Rows are points. To make a cloud, some directions were put in groups of two or more. Within a group, all points are equally far from the middle, so they leave a hole (a ring in 2 directions, a hollow ball in 3). The other directions are filled evenly. Then the cloud was stretched, turned, moved and blurred a little. Count the holes, and give their numbers of directions, smallest first.

Cloud (14 x 2):
[[ 11  28]
 [-17 -16]
 [ 35  13]
 [-39  14]
 [ 46  25]
 [ 39  -2]
 [ 22  62]
 [ -8 -31]
 [ 29  -4]
 [ 43   4]
 [  1 -23]
 [ 13  15]
 [ 32  15]
 [ 25 -19]]
Holes: 0

Cloud, 22 rows:
[[ 12 -40   2]
 [ -1  38  45]
 [-21  27   6]
 [ 18 -34 -15]
 [ -4  35  25]
 [-28  18 -35]
 [ -8 -51 -19]
 [  9 -43 -11]
 [-14 -53 -29]
 [ 17 -34  35]
 [ 21 -30  -7]
 [ 33 -11  41]
 [-44   2 -23]
 [ 24  -9 -34]
 [ 31 -19  43]
 [-43 -33 -25]
 [ 11  28   7]
 [ 27  15  17]
 [ 19   2 -44]
 [-41  -3  20]
 [ 26  10   2]
 [ 14  26  10]]
Holes: 1 (2)

Cloud, 27 rows:
[[ 14 -34 -30   0]
 [-35  15  14 -36]
 [-21  32 -37  14]
 [-31  24  21  23]
 [ 39 -14 -18  15]
 [-15  40 -24 -32]
 [ -1 -32 -34   0]
 [ -8  43  -8 -39]
 [-27  26 -23 -34]
 [  9 -39  41 -28]
 [ 30 -25   2 -45]
 [-19  34 -23  29]
 [ 21 -31 -26 -22]
 [ 38  22 -27 -11]
 [-37 -11  33 -15]
 [ 33  28 -27   2]
 [-39   4  32  -9]
 [  8  33  39   6]
 [ 26 -31   2  27]
 [-29 -26  35 -15]
 [  6  36  41 -16]
 [ 25 -31  12  28]
 [ -5 -35  16 -42]
 [ -3 -41  21  25]
 [ 12 -39  44   1]
 [ 33 -25 -23  10]
 [  7 -34  -1 -44]]
Holes: 2 (2, 2)

Cloud (28 x 4):
[[  9 -19   7 -24]
 [-59  26 -14   2]
 [-26  39  18 -18]
 [-16 -13 -38 -20]
 [-29 -20 -40 -43]
 [-36  18  25 -36]
 [-33  42  -8 -25]
 [-56  16  -4  -7]
 [ 14  27  12 -49]
 [-10  46 -22   7]
 [ -2  38   0 -27]
 [  1  44  18   9]
 [-15  41  33  -8]
 [-21  29  25 -47]
 [  3  14 -43 -33]
 [-46  24  23  13]
 [-57  11 -12 -14]
 [-15  42  24 -12]
 [-40   6  31  16]
 [-17  48  14  11]
 [ -7  49  26  18]
 [-43  33 -11 -42]
 [ -1   1 -38 -14]
 [-13 -23 -11 -36]
 [ 10  15 -19  -6]
 [-33  -6  17  27]
 [-12 -18  11  -2]
 [-43  15  27  10]]
Holes: 1 (2)

Cloud, 50 rows:
[[-16  34  38  -6 -10  41]
 [ 31 -18 -20   2 -12  31]
 [  7  -5  27 -35 -11 -24]
 [ 16   5  47 -16 -16 -23]
 [-52 -25 -10  -3 -22 -23]
 [-37   2 -24  36 -30 -36]
 [ 39  37  25  21  -9  26]
 [ 22  53   4   9 -26 -29]
 [-20  47 -27  36  21   9]
 [-32   8  24  37  18 -37]
 [ 21  -4  19 -25  16  38]
 [-43  -3  22   3  17  49]
 [ -6  20  30 -30 -11  39]
 [-34 -27  28  19  33  14]
 [ 17 -35  20  -8  21  24]
 [ 29  49   4  13 -40  -2]
 [ 29  41 -11  27  28  -3]
 [-53   6 -17 -11 -40   8]
 [-23   9   2  65   6  18]
 [  1   2  -3 -35  40 -16]
 [-51 -25  12  -3  23 -24]
 [-16  -5 -18  32 -34 -41]
 [-40   8 -43   1  22  24]
 [-44  53  24   7  -4 -21]
 [-41 -26 -36  28  12   1]
 [ -1 -26  16 -25 -26 -20]
 [  6  30  24 -20  33 -35]
 [-55  26  35  -6 -10 -10]
 [ 22  25 -22  -1 -41 -22]
 [  1 -20  -5 -25 -13 -34]
 [-11  12  13 -21  27  47]
 [  9  51 -26  10   2 -36]
 [-50  -9  14   4  32  34]
 [ 20  40 -16  27 -11  37]
 [-53 -11 -39  19  16  10]
 [-32  19  38   9  -2  47]
 [-51 -22  -2   3  23  37]
 [  2  32  21  -5  45  21]
 [-39  35  36  20 -29   5]
 [ 17  21  25   8  32 -40]
 [ 20 -12 -10  19 -54  -3]
 [-25  37  18  13  40  26]
 [ -4   8  24  48 -48 -11]
 [-63 -13  11  -5  24 -19]
 [  6  13 -44  -8  25   7]
 [ -4  14   5 -47  -4 -18]
 [  3  52   0  23  34  11]
 [ 13  -6  -3 -35 -33  -5]
 [-47 -18  13   4  18  45]
 [-45  36   5  40  28 -13]]
Holes: 3 (2, 2, 2)
